Every row gives one point. The points of each table are mixes of a few directions, plus a little noise. How many directions does each table use, and how many do they share? Where both have some left over, give the other angles between the two spaces (their principal angles), to ten degrees, smallest first.
(in the rows, 128 means zero)

First (4 x 2):
[[111 129]
 [114 129]
 [192 124]
 [ 96 130]]
Second (4 x 2):
[[141  85]
 [115 173]
 [121 152]
 [136 101]]
Directions: first 1, second 1, shared 0; angles 70

First, 5 rows:
[[138 118 124  94]
 [152 134 138 139]
 [132 139 182 145]
 [ 92 125  50 151]
 [126 124 145 110]]
Second (5 x 4):
[[101  94 174 154]
 [126 129 121 124]
 [106 130 152  83]
 [153 140 126 142]
 [153 147  65 138]]
Directions: first 3, second 3, shared 2; angles 50

First (7 x 6):
[[128 129 128 127 128 126]
 [161  70 201  74 184  93]
 [128 126 131 124 131 127]
 [108 164  84 160  95 149]
 [136 115 145 114 141 119]
 [109 159  88 155  99 148]
 [123 137 117 136 120 134]]
Second, 7 rows:
[[164  96 183  99 101 100]
 [ 91 123 115 144 168 154]
 [ 95 101 147 142 137 152]
 [144 160  92 123 142 117]
 [110 114 137 134 141 140]
 [171 184  75 115 118  98]
 [122 118 145 138  90 136]]
Directions: first 1, second 3, shared 1

First, 8 rows:
[[105 132 135  78 142 134 135 131 139]
 [118 129 131 108 135 131 131 129 133]
 [115 130 132  98 136 131 132 130 135]
 [151 125 122 176 116 122 122 124 116]
 [ 83 134 140  32 154 140 141 135 152]
 [138 126 126 148 123 125 126 127 123]
 [184 119 113 249  95 114 112 119  99]
 [132 127 127 134 126 127 126 128 126]]
Second (8 x 9):
[[164 101 124 193  92 172 120  97 142]
 [ 99 160 129  80 163  68 133 165 102]
 [123 135 128 121 135 114 129 136 121]
 [108 155 128  98 156  74 131 159 102]
 [142 110 128 150 109 164 126 107 145]
 [119 135 129 111 138 115 130 137 124]
 [116 114 135  94 125 169 133 112 157]
 [153 114 124 176 106 147 122 112 131]]
Directions: first 1, second 2, shared 1

First (8 x 11):
[[ 73 119 119 167 153  73 135 118 148 159 128]
 [ 81 102 127 151 144 140 149 103 147 129 121]
 [ 96 134 118 148 149 138 145 149 122  85  53]
 [162 117 109 101 137 148  94 105 131 137 144]
 [139 117 141 137 104 128 135 183  98 152 184]
 [189 161 120  91 135 124  90 120 127 161 184]
 [157 172 161 103  99 151 151 129 123  90 111]
 [126 101 130 126 103 124 125 118 127 111 100]]
Second:
[[121 136 142 138 150 138 117 131 156 126 122]
 [131 128 102 109  72 104 143 136  83 136 145]
 [162  85 120 122 166 145 153  84 101 120 112]
 [145 108 120 122 135 131 142 110 107 126 122]
 [150 106  97 107  88 111 155 114  65 133 138]
 [ 85 177 159 151 133 129  87 170 199 129 133]
 [136 120 124 125 128 129 135 120 116 127 126]
 [113 144 143 137 140 133 112 141 160 127 127]
 [ 83 176 173 161 165 142  79 165 226 125 123]
 [154  99  99 107 102 117 158 107  67 130 133]]
Directions: first 6, second 2, shared 0; angles 40, 60

First (11 x 14):
[[118  95 165 202 149 107 146  96 125 126 179 135 146 179]
 [137 141 122 115 123 121 121 138 129 129 123 120 127 119]
 [125 150  95  66 112 161 120 153 130 129  82 125 109  84]
 [ 98 116 112 109 125 174 137 129 124 126 102 143 115 108]
 [138 129 140 145 132 107 126 124 129 130 145 121 136 143]
 [144 125 153 169 138  88 128 116 129 128 166 121 144 162]
 [ 46  74 103 115 132 243 165 108 117 119  85 175 104 102]
 [187 172 137 119 120  56 100 149 135 134 144  96 141 135]
 [100 116 110 105 123 176 137 127 124 125 101 143 114 105]
 [133 136 122 116 124 128 125 135 129 130 120 124 126 119]
 [182 160 150 146 129  49 106 136 134 131 165 100 147 152]]
Second:
[[127 109 138 159 160 114 145  85 128 131 171 179 151 127]
 [121 141 114  98 115 138 147 127 119 114 104  92 107 113]
 [136 101 155 186 149 120  94 145 146 165 158 176 163 161]
 [143 146 114 101 131 128 132 139 128 136 114 122 127 102]
 [156 151 111 101 140  89 121  87 132 114 156 182 142  96]
 [126 109 142 160 152 145 149 142 134 163 135 132 144 128]
 [108  94 148 175 138 135 129 120 129 132 149 141 138 164]
 [124 143 124 108  90 144  95 182 131 127  82  75 104 142]
 [111 161 100  64  80 138 137 124 110  73  80  57  72 120]]
Directions: first 2, second 4, shared 1; angles 60

First (8 x 18):
[[129  93 130 162 115 148 113 107 120 119 118 123 125 148 133 146 136 122]
 [152 165 101 138 117 147  76 144 125 111 115 144 139 144 119 126  85 120]
 [158 196  96 111 125 134  81 161 129 115 120 152 147 130 115 112  73 121]
 [ 96   7 169 189 116 149 163  63 119 132 127  96 102 147 152 168 202 129]
 [122 111 136 135 127 128 138 119 126 131 129 123 123 128 133 131 141 128]
 [123 158 130  85 147  96 159 149 138 142 141 128 128 101 123 109 129 134]
 [120 161 136  74 149  90 169 151 139 148 146 128 127  94 122 104 133 136]
 [130 130 125 129 127 130 123 130 128 125 126 128 128 129 128 129 123 126]]
Second, 9 rows:
[[ 96 132 168 114 142  98 146 143 131 141 131  99 144 121 134 125 153 123]
 [139 114  83 108 125 133 150 127 124 132 134 164  88 108  96 111 108 146]
 [122 167 112 119 125 127  79 162 117 117 117 150 141 134  92 116  87 123]
 [116 121 174 139 136 114 140 129 135 136 123  76 151 137 169 140 160 116]
 [121 125 140 117 131 111 143 165 124 141 105  72 125 122 148 109 127 122]
 [160  92  98 152 120 162 152  56 137 117 156 182 101 130 134 155 145 143]
 [150 105  99 131 122 142 150 109 128 128 132 140  99 122 130 126 126 138]
 [173 144 108 183 105 177  62  96 129  96 118 149 150 169 152 158 102 114]
 [ 75 152 168  90 150  83 133 165 125 142 135 121 149 111  97 114 142 126]]
Directions: first 2, second 4, shared 1; angles 40

First, 8 rows:
[[132 127 135 128 128 129 132 138 130 139 125 123 131 127 128 126 130 128
  122 123 125 119 128 119]
 [132 127 134 128 128 128 132 137 130 138 125 123 131 127 128 126 130 128
  122 124 126 119 128 119]
 [102 132  81 126 129 126  98  56 111  46 148 164 105 136 126 144 114 126
  174 162 147 195 128 200]
 [107 131  91 127 128 126 104  71 114  64 143 157 110 134 127 141 117 126
  165 155 144 181 128 185]
 [156 124 178 130 127 130 160 204 146 214 108  89 152 119 129 111 143 130
   79  92 107  56 128  52]
 [151 125 168 130 128 130 154 189 143 197 111  97 147 121 129 114 140 130
   89  99 111  71 128  67]
 [137 127 145 129 128 129 139 154 134 157 121 115 136 125 128 122 133 129
  112 116 121 104 128 103]
 [108 131  93 127 128 126 106  75 115  68 142 155 111 134 127 140 118 126
  162 153 142 178 128 181]]
Second:
[[104 131  85 126 128 126 101  63 112  54 146 161 107 135 127 143 115 126
  170 159 146 189 128 193]
 [125 128 123 128 128 128 125 121 126 120 130 132 126 129 128 130 127 128
  133 131 130 135 128 135]
 [145 126 157 129 128 129 147 172 139 178 116 105 142 123 129 118 137 129
  100 107 116  86 128  84]
 [144 126 156 129 128 129 146 170 138 176 117 107 141 123 129 119 136 129
  101 108 116  88 128  86]
 [145 126 159 129 128 129 148 174 139 181 116 104 143 123 129 118 137 129
   98 106 115  84 128  81]
 [121 129 115 127 128 127 120 109 123 106 133 138 122 130 128 132 124 127
  140 137 133 146 128 147]
 [ 88 134  58 125 129 125  83  22 102   7 157 182  94 140 126 152 107 125
  196 178 157 228 128 234]
 [137 127 144 129 128 129 138 152 134 155 122 116 136 125 128 123 133 129
  113 117 121 106 128 104]
 [144 126 155 129 128 129 146 170 138 175 117 107 141 123 129 119 136 129
  101 108 117  89 128  86]]
Directions: first 1, second 1, shared 1

First (11 x 32):
[[ 98 148 110 134 113 167 116 122 145 119 108 100 121 109 156 137 113 137
  110 151 125 125 131 127 119 131 104 130 146 139 137 146]
 [231  76 156 157 170  80 167 158 161 104 142 134 145 142  75 104 109  26
  209  90 142 125 141 120 177 112 127 138  89  80  99 124]
 [ 76 143 133  89 105 161 110 142 123 149 116 139 146 122 177 145 104 144
  124 131 163 164 123 103  99 141 104 125 148 141 133 107]
 [112 141 136 111 123 112 126 127 110 156 143 140 128 128 134 120 160 164
  128 130 106 128 120 116 114 145 160 134 132 150 118 113]
 [110 134 152  98 121 113 121 137 113 158 140 152 142 132 146 125 134 145
  148 122 130 144 120 104 106 153 144 129 137 136 119 107]
 [138 135 120 147 130 161 142 152 176 107 116  81 119 100 144 109 118  95
  163 142 117 121 130 112 152 119 110 150 127 140 106 130]
 [ 82 149 106 115 112 175 127 140 136 126 115 109 123 115 161 131 131 149
  105 138 139 144 123 125 128 114 110 135 131 156 128 109]
 [122 114  97 138 135 134 143  95  76  82 136 139  51 173  85 123 170 165
   72 119 124 110  83 211 151  65 122 115 112 124 178 110]
 [110 132 114 117 127 117 125 123 110 152 131 154 169 130 120 143 143 153
   69 115 148 146 158 123 127 126 151 117 107 141 115 118]
 [209 106 191 150 149  52 127 116 138 140 153 127 115 126 100 108 122  91
  237 135  63  79 113 107 109 192 161 135 158  84 121 178]
 [119 129  93 153 125 135 113  95 124 117 109 130 148 129 110 165 108 137
   40 134 151 124 163 157 127 115 113 102 121 115 153 169]]
Second, 9 rows:
[[132 152 130 140 130 129 113 119 158 122 104 114 145 107 165 136  97 100
  147 152 136 133 150 104 118 164 106 129 154 106 137 158]
 [116 114 126 113 120 155 133 162 148 150 126 125 167 117 119 129 114 123
  115 110 146 144 146 103 136 108 130 133 104 153  95 108]
 [153 132 140 108 163 117 145 137 168 150 102 148 144 142  86  75 144 117
  132 110 136 123 130  99 163 105 151 135 110 126 141  78]
 [ 59  93  98 151  44 173 104 140  30 101 202  92 110 104 188 240 104 170
   96 138 116 146 121 189  64 141  94 115 132 167  69 203]
 [146 144 138 121 152 125 131 133 177 142  95 131 155 122 122  97 116 102
  141 129 142 130 146  90 146 133 129 133 129 116 139 111]
 [170 154 140 144 168  59 133  63 102  97 120 153  46 170 107  86 181 140
  154 147  91  88  83 170 138 144 147 123 158  78 205 128]
 [142 133 134 121 146 119 135 127 146 134 115 138 130 135 112 104 136 122
  132 124 130 123 127 117 143 122 137 131 125 122 139 109]
 [104  96 116 124 100 138 134 136  64 122 175 130 101 142 112 156 152 169
  100 111 114 128 103 173 116 100 139 123 107 158 104 126]
 [127 134 131 127 128 138 124 137 154 135 113 121 153 114 141 129 109 111
  133 132 140 136 147 104 128 136 118 130 131 126 121 132]]
Directions: first 6, second 3, shared 1; angles 30, 60

First, 9 rows:
[[156 151 118 129 112 142 161 109 136 148 126 121 127 164 126 126 158 106
  110 128 141 151 160 109 131 124 156  99 133 120 144 101]
 [ 92 102 131 102 139 127 103 133 125  98 132 154 135 100 136 124 108 176
  153 143 132 122  99 147 134 133 103 162  99 140 111 174]
 [107 109 144 158 150 100  83 163 115 119 131 112 124  84 125 137  87 120
  138 114  96  92  95 148 116 131  96 149 146 131 112 136]
 [147 122  99 157 126 161 118  85 144 149 136 124 126 152 106 141 158 136
   80 177 133 175 181 110 135 143 178  81 119 107  94  94]
 [ 77  76 119 114 151 139  68 115 130  91 142 164 136  85 123 133 103 211
  136 180 128 140 107 153 137 147 112 159  80 133  72 183]
 [107 117 154 154 149  86  90 180 109 118 125 106 122  77 130 135  76 103
  152  90  91  73  80 153 110 124  81 159 159 136 126 138]
 [147 168 139  71  99 129 201 133 126 127 115 140 134 166 153 104 153 108
  158  86 159 121 121 114 132 105 123 141 129 145 193 138]
 [138 128 122 150 130 130 120 122 132 139 130 118 124 131 118 134 132 119
  112 136 122 135 144 123 125 132 142 111 136 119 117 107]
 [182 181 124 114  94 139 206 113 135 162 117 114 124 193 135 117 176  72
  116  98 152 144 166  95 129 112 161  92 149 122 184  82]]
Second, 10 rows:
[[173 164 145 123 126 139 182 137 129 176 126  94 119 149 117 131 122  80
  119 107 144 114 122 104 106 126 114 100 156 117 165  96]
 [ 99  89 105 162 179 146 111 105 132  82 111 136 136 130 137 112 130 163
  147 166 131 147 167 123 133 136 137 101 120 126 127 102]
 [189 164 176 102 142 167 152 134 108 155 162 118 108 126 107 131 125  81
  100 106 173 102 109 105 142 144  79 136 159 144 181  91]
 [ 94 112 120 113 113 106 107 132 131 108 126 146 135 113 140 127 123 159
  144 130 114 133 110 149 131 120 132 157 104 133 102 174]
 [133 119 121 162 142 151 102 111 122 116 135 132 124 128 117 134 144 126
  103 148 127 136 167 121 149 144 145 111 139 128 117  88]
 [ 78  74 115  79 172  71 110 122 142  36 132 161 131 115 178  62 124 170
  192 108 132 161  59 165 134  95  97 197  77 160 162 214]
 [ 95 120 101 153 111 127 134 130 139 144  90 123 146 131 127 148 115 163
  143 155 104 125 158 128 102 130 159  92 120  99  82 129]
 [108 128 130 125 107 141 123 136 123 143 120 136 139 114 119 152 112 158
  130 147 123 109 134 131 123 140 129 127 122 121  93 140]
 [129 114 118 145 128 117  83 112 125  92 148 144 121 125 132 117 154 122
  104 127 115 154 142 141 161 127 149 150 126 144 116 123]
 [184 198 148 114  54 117 183 157 130 227 128  86 120 150 104 162 127  57
   95  85 117 101 112 113  99 116 139 112 161 104 129 121]]
Directions: first 3, second 5, shared 1; angles 30, 80
